Each row is a point. The points of each table are mixes of a few directions, plus a little noise. Count the directions of each table, and those that both share. Where both have some left over, give the other angles between the two spaces (their principal angles), to ten degrees, smallest first.

First (6 x 2)
-.42	-.30
-.19	-.14
.58	.41
.15	.10
.37	.26
-.48	-.34
Second (7 x 2)
-.04	.13
-.11	.41
-.18	.66
.19	-.71
.11	-.40
.10	-.40
-.08	.30
Directions: first 1, second 1, shared 0; angles 70

First (5 x 3)
-.43	-.84	-.10
.04	.08	.01
.17	.32	.04
.36	.70	.08
-.13	-.26	-.03
Second (7 x 3)
-.09	-.03	-.39
.14	.05	.62
-.43	-.66	-.53
.16	.27	.20
-.20	-.51	.27
.20	.46	-.15
.21	.42	.00
Directions: first 1, second 2, shared 1

First (5 x 4)
-.17	.18	.04	.00
.02	.08	.49	.06
.26	-.14	.55	-.04
-.23	.15	-.49	-.46
.12	-.28	-.60	.44
Second (6 x 4)
.12	-.07	.25	-.01
-.38	.30	-.33	.12
-.01	.03	.10	.03
.15	-.08	.34	.00
-.33	.14	-.94	-.04
.43	-.32	.58	-.10
Directions: first 3, second 2, shared 2

First (7 x 6)
-.02	.04	-.10	.09	.24	-.09
-.13	.10	-.09	.15	.59	-.15
.08	.27	.65	-.78	-.46	.19
-.19	-.70	.08	.51	-.94	.49
.21	-.06	-.46	.22	-.07	-.15
-.05	.18	.09	-.13	.35	-.10
.10	.17	-.16	-.06	.28	-.18
Second (7 x 6)
-.16	.27	.03	.27	.10	-.08
-.06	-.39	-.31	.14	-.68	-.31
.17	-.06	-.15	.18	-.24	.18
-.16	.25	.16	.01	.33	-.08
-.18	-.38	-.27	.10	-.63	-.46
.48	.31	.36	-.40	.83	.84
-.09	.01	.18	-.31	.29	-.09
Directions: first 3, second 3, shared 1; angles 60, 90

First (7 x 8)
-.04	-.05	.02	-.23	-.06	-.08	.01	.07
-.06	-.02	-.16	.05	.06	-.10	-.37	.28
.19	-.43	-.11	.20	-.53	.14	.34	-.08
-.03	.59	.29	-.28	.35	.00	-.17	-.52
-.16	.73	.17	.36	.94	.08	-.29	-.18
-.03	-.44	-.03	-.22	-.30	-.07	.45	.31
.12	-.39	-.19	.12	-.46	.03	.03	.11
Second (9 x 8)
.21	.17	.19	-.21	-.36	.25	.32	-.36
-.21	-.35	-.12	.27	.33	-.23	.07	.20
-.05	.30	-.24	.35	.34	.03	-.67	.46
-.04	-.40	.18	-.38	-.26	-.18	.57	-.36
-.11	-.41	.05	.21	.12	-.09	.56	-.12
.08	.26	-.03	.10	.01	.15	-.22	.08
.03	.41	-.20	.50	.32	.20	-.55	.40
.15	.00	.20	-.24	-.34	.16	.45	-.38
-.08	.01	-.05	-.59	-.16	-.31	-.51	.09
Directions: first 4, second 3, shared 2; angles 50

First (7 x 9)
.04	.04	-.13	-.13	-.15	.25	.20	-.08	-.22
.05	.03	.12	.12	.22	-.15	-.14	.08	.05
.15	-.05	.18	.30	-.08	-.01	-.24	-.14	.03
-.23	-.10	-.59	-.43	-.08	.17	.35	.03	-.22
-.08	.09	.41	.01	-.23	-.10	-.02	.01	.37
.11	.18	.16	.00	.38	-.08	.02	.19	-.08
-.05	-.19	-.15	.12	-.07	-.07	-.18	-.09	.07
Second (10 x 9)
-.03	-.03	-.06	-.04	-.12	.07	.05	-.06	-.02
-.02	-.02	-.06	-.04	-.12	.07	.05	-.05	-.02
.00	.00	-.01	.00	-.01	.00	.00	-.01	.00
-.02	-.02	-.05	-.03	-.10	.06	.04	-.05	-.01
-.19	-.21	-.46	-.31	-.94	.56	.37	-.43	-.15
.09	.11	.24	.16	.48	-.29	-.19	.22	.07
.01	.01	.02	.01	.04	-.02	-.01	.02	.01
.03	.03	.07	.05	.15	-.08	-.06	.07	.02
.09	.11	.23	.16	.48	-.28	-.19	.21	.08
.03	.03	.07	.04	.13	-.08	-.05	.06	.02
Directions: first 4, second 1, shared 1

First (8 x 11)
.00	.29	.18	-.39	.41	.75	-.05	.52	.35	.15	.11
.02	.13	.08	-.21	.23	.42	-.03	.27	.20	.07	.06
.55	-.94	-.54	.30	.01	-.18	.00	-.48	.16	-.41	-.05
-.29	.30	.16	.09	-.26	-.38	.03	-.08	-.30	.12	-.04
-.19	.21	.11	.04	-.15	-.20	.01	-.02	-.17	.09	-.01
-.33	.37	.20	.08	-.27	-.40	.03	-.06	-.32	.15	-.03
-.01	.14	.08	-.17	.18	.32	-.02	.23	.14	.07	.04
.23	-.49	-.28	.26	-.13	-.33	.02	-.39	-.06	-.23	-.06
Second (11 x 11)
.04	-.07	-.04	.01	.02	.03	.00	-.01	.02	-.02	.00
-.58	.82	.46	-.10	-.23	-.22	.03	.23	-.35	.35	.00
.13	-.11	-.06	-.10	.17	.27	-.02	.10	.18	-.04	.03
.06	.05	.03	-.17	.21	.36	-.03	.21	.19	.04	.04
-.19	.30	.17	-.08	-.01	.04	.00	.15	-.06	.12	.01
-.05	-.14	-.09	.27	-.30	-.53	.04	-.34	-.27	-.08	-.07
.59	-.63	-.35	-.17	.50	.74	-.06	.12	.58	-.24	.07
.04	-.35	-.21	.40	-.39	-.73	.05	-.54	-.32	-.17	-.10
-.03	.34	.20	-.40	.39	.74	-.05	.54	.32	.18	.10
-.01	-.07	-.05	.13	-.14	-.26	.02	-.17	-.12	-.04	-.03
-.02	-.14	-.09	.22	-.24	-.43	.03	-.29	-.20	-.08	-.05
Directions: first 2, second 2, shared 2

First (10 x 12)
.16	-.28	.16	-.64	-.41	.04	.00	-.17	-.28	.17	.10	-.72
-.07	.22	-.11	.44	.26	-.04	.07	.09	.19	-.11	-.12	.46
.29	.44	-.06	.20	-.02	-.16	.73	-.24	.10	.03	-.53	-.08
.15	-.45	.22	-.89	-.54	.08	-.13	-.19	-.39	.22	.23	-.94
-.05	.38	-.16	.64	.37	-.08	.22	.08	.28	-.15	-.25	.63
.10	.31	-.08	.31	.12	-.10	.38	-.07	.14	-.04	-.31	.18
-.09	-.65	.21	-.81	-.39	.18	-.62	.04	-.37	.15	.55	-.65
-.21	.00	-.08	.32	.26	.04	-.29	.20	.13	-.12	.15	.49
-.10	.08	-.07	.27	.18	.00	-.08	.10	.11	-.08	.01	.33
-.17	-.06	-.04	.16	.16	.05	-.28	.16	.06	-.08	.16	.30
Second (8 x 12)
-.16	.16	-.06	.12	.13	-.17	-.12	.11	.47	-.14	.10	.32
-.34	.05	-.17	.54	.29	-.25	-.18	.35	.27	-.09	.16	.64
-.21	-.22	.00	.27	.39	.52	-.72	.21	-.23	-.17	.28	.54
-.23	.01	-.05	.24	.30	.12	-.46	.19	.25	-.19	.22	.54
.46	.05	.20	-.76	-.43	.17	.32	-.49	-.14	.09	-.24	-.86
.24	.04	.06	-.29	-.32	-.15	.47	-.22	-.13	.16	-.22	-.54
-.07	-.03	-.05	.17	.03	-.10	.06	.10	-.05	.04	.00	.09
.31	-.06	.06	-.27	-.41	-.15	.63	-.23	-.43	.29	-.30	-.73
Directions: first 2, second 3, shared 1; angles 50

First (9 x 14)
-.19	.20	-.12	-.02	-.15	-.32	.19	-.10	.10	.23	-.39	.30	-.44	.19
.03	-.11	.03	.09	.24	-.02	.02	.00	.11	-.08	-.04	-.15	.11	.04
.06	-.23	.06	.20	.54	-.06	.04	-.01	.26	-.18	-.12	-.31	.23	.09
.05	-.17	.05	.14	.38	-.01	.01	.01	.16	-.15	-.04	-.25	.20	.04
.08	.00	.04	-.10	-.19	.22	-.14	.07	-.19	-.05	.29	-.01	.14	-.16
-.15	.26	-.12	-.13	-.41	-.18	.10	-.06	-.08	.27	-.18	.37	-.42	.07
.34	-.19	.19	-.19	-.27	.72	-.45	.22	-.48	-.30	.94	-.28	.67	-.50
-.28	.41	-.19	-.15	-.53	-.36	.22	-.12	-.03	.42	-.41	.58	-.70	.19
.06	-.17	.06	.14	.39	-.01	.01	.00	.16	-.15	-.04	-.25	.21	.04
Second (11 x 14)
.01	.03	.01	.03	.04	-.08	.10	-.04	.11	-.02	-.10	.02	-.07	.04
.59	.34	.30	-.26	-.74	.50	.24	.02	-.04	-.47	.82	.17	.19	-.62
-.16	-.20	-.08	-.05	.03	.15	-.40	.12	-.36	.18	.12	-.11	.17	.03
-.17	-.13	-.08	.03	.15	-.04	-.18	.04	-.12	.15	-.11	-.07	.02	.12
.53	.25	.26	-.31	-.76	.61	.02	.09	-.24	-.39	.94	.12	.30	-.64
-.15	-.01	-.07	.16	.31	-.34	.18	-.09	.28	.08	-.46	.01	-.21	.26
-.39	-.18	-.19	.24	.58	-.48	.01	-.08	.22	.28	-.73	-.08	-.24	.49
.02	-.01	.01	-.03	-.05	.06	-.04	.02	-.06	-.01	.07	-.01	.04	-.04
-.34	-.18	-.16	.17	.46	-.34	-.08	-.04	.09	.26	-.54	-.09	-.15	.38
.04	.02	.02	-.03	-.06	.06	-.01	.01	-.03	-.03	.08	.01	.03	-.05
.02	.05	.01	.04	.04	-.10	.15	-.05	.15	-.04	-.11	.03	-.08	.04
Directions: first 2, second 2, shared 1; angles 80

First (8 x 18)
-.22	.07	.59	.13	-.13	-.24	.23	.17	.62	.14	-.63	.39	-.03	-.11	-.25	-.42	.10	-.28
-.05	.02	.13	.03	-.03	-.06	.05	.04	.15	.03	-.14	.09	-.01	-.04	-.06	-.09	.03	-.07
.09	-.02	-.25	-.06	.06	.09	-.10	-.07	-.27	-.06	.28	-.17	.02	.05	.11	.17	-.05	.12
-.15	.04	.42	.09	-.10	-.18	.15	.12	.45	.10	-.45	.27	-.03	-.08	-.18	-.29	.07	-.20
-.20	.06	.53	.12	-.12	-.21	.22	.14	.58	.14	-.57	.35	-.03	-.10	-.24	-.38	.10	-.26
.16	-.05	-.42	-.08	.09	.17	-.17	-.11	-.46	-.09	.43	-.29	.03	.08	.18	.29	-.08	.20
.06	-.02	-.15	-.02	.04	.06	-.06	-.03	-.16	-.03	.17	-.10	.02	.03	.07	.11	-.03	.07
.31	-.10	-.85	-.18	.19	.33	-.32	-.24	-.91	-.20	.91	-.56	.07	.17	.38	.59	-.15	.41
Second (11 x 18)
.42	.00	-.19	-.22	-.02	.01	-.39	-.24	-.02	.16	.16	-.02	-.05	.10	.03	.24	.02	-.05
-.52	.00	.25	.38	.02	.07	.53	.39	.13	-.07	-.32	.11	-.07	-.06	-.11	-.33	-.02	.04
.35	.14	-.75	-.07	.16	.30	-.34	-.02	-.25	.14	.53	.05	-.24	.49	-.07	.22	-.10	.19
-.33	-.07	-.21	.56	.11	.52	.47	.49	-.04	.23	-.15	.03	-.46	.27	-.10	-.12	-.12	.22
-.59	.00	-.03	.43	.11	.19	.57	.46	-.12	-.17	-.08	.01	-.08	.05	-.06	-.28	-.09	.20
.20	.29	-.36	-.12	.09	-.03	-.28	.03	.17	.07	.21	.36	-.11	.39	-.26	-.13	.00	-.03
-.24	-.10	.26	-.03	-.03	-.18	.18	-.06	-.20	-.31	.01	-.24	.31	-.35	.20	-.01	.02	.03
.38	.07	-.25	-.27	.01	-.03	-.41	-.23	-.05	.08	.25	.01	.01	.13	.00	.19	.01	-.03
-.11	-.39	.94	-.08	-.28	-.32	.20	-.29	.09	-.08	-.54	-.40	.34	-.78	.33	.10	.13	-.23
.13	.08	.56	-.32	-.18	-.54	-.22	-.27	.46	-.04	-.34	.22	.29	-.29	-.08	-.16	.17	-.36
.33	-.02	-.23	-.23	.01	.00	-.33	-.24	-.19	.02	.29	-.14	.06	.03	.12	.27	.00	.03
Directions: first 1, second 4, shared 1

First (11 x 20)
.01	-.01	.22	-.20	-.13	-.06	.10	.04	.10	.14	.28	-.32	-.21	-.10	-.08	.50	-.47	-.14	.32	.17
-.45	-.02	-.08	-.10	.10	-.34	.51	.01	-.02	.09	-.34	.02	.41	.10	-.36	-.10	-.22	-.05	.51	-.03
.56	.02	.14	.07	-.16	.42	-.63	.01	.04	-.09	.49	-.09	-.54	-.14	.43	.25	.16	.03	-.55	.10
-.50	-.09	-.06	.16	.22	-.44	.80	-.10	.00	.11	-.45	.00	.35	.00	-.18	-.42	-.05	.00	.31	-.40
.29	.03	.25	-.23	-.23	.18	-.30	.07	.10	.08	.51	-.31	-.41	-.12	.06	.66	-.40	-.13	.09	.32
.28	-.08	.27	.21	-.06	.08	.06	-.10	.13	.09	.39	-.33	-.55	-.29	.40	.16	-.08	-.05	-.29	-.22
-.02	.01	-.22	.21	.13	.06	-.08	-.04	-.10	-.13	-.27	.31	.20	.10	.10	-.51	.48	.14	-.33	-.19
.16	.06	-.27	.10	.06	.26	-.49	.03	-.14	-.22	-.18	.42	.18	.18	.10	-.39	.57	.16	-.44	.04
.12	-.02	.15	-.03	-.08	.04	-.02	-.01	.07	.06	.22	-.19	-.25	-.11	.10	.23	-.17	-.05	.00	.03
.04	.00	-.27	.30	.16	.12	-.17	-.06	-.13	-.19	-.31	.41	.20	.11	.19	-.66	.67	.19	-.50	-.25
-.48	.08	-.13	-.51	-.03	-.29	.22	.16	-.06	.08	-.30	.07	.61	.28	-.72	.30	-.49	-.11	.89	.47
Second (9 x 20)
.26	-.06	.50	.56	.16	-.09	.09	-.23	.28	.14	-.22	-.09	-.31	-.27	.27	-.16	.00	.05	-.44	-.61
-.24	.09	.03	-.45	-.15	.26	.24	-.08	-.19	-.20	-.06	.08	.43	.16	-.41	.30	.16	-.14	.31	.17
-.07	.02	-.07	-.14	-.04	.05	.02	.03	-.07	-.05	.03	.02	.10	.06	-.09	.06	.02	-.02	.11	.12
.20	-.01	.82	.52	.13	.08	.33	-.44	.29	.06	-.40	-.07	-.14	-.30	.08	.00	.13	-.05	-.44	-.83
.25	-.15	-.71	.35	.14	-.51	-.67	.49	.09	.29	.42	-.07	-.62	-.04	.63	-.52	-.38	.29	-.18	.37
.04	-.03	-.15	.05	.02	-.10	-.13	.10	.01	.05	.09	-.01	-.11	.00	.11	-.09	-.07	.05	-.02	.09
-.04	-.01	-.30	-.13	-.03	-.06	-.15	.17	-.08	.00	.15	.02	-.01	.08	.02	-.04	-.07	.04	.12	.28
-.46	.14	-.49	-.94	-.28	.30	.11	.17	-.44	-.31	.17	.15	.67	.41	-.61	.41	.13	-.16	.71	.76
.06	.01	.37	.17	.04	.06	.18	-.20	.11	.00	-.18	-.02	-.01	-.11	-.01	.04	.08	-.04	-.16	-.34
Directions: first 3, second 2, shared 0; angles 30, 70
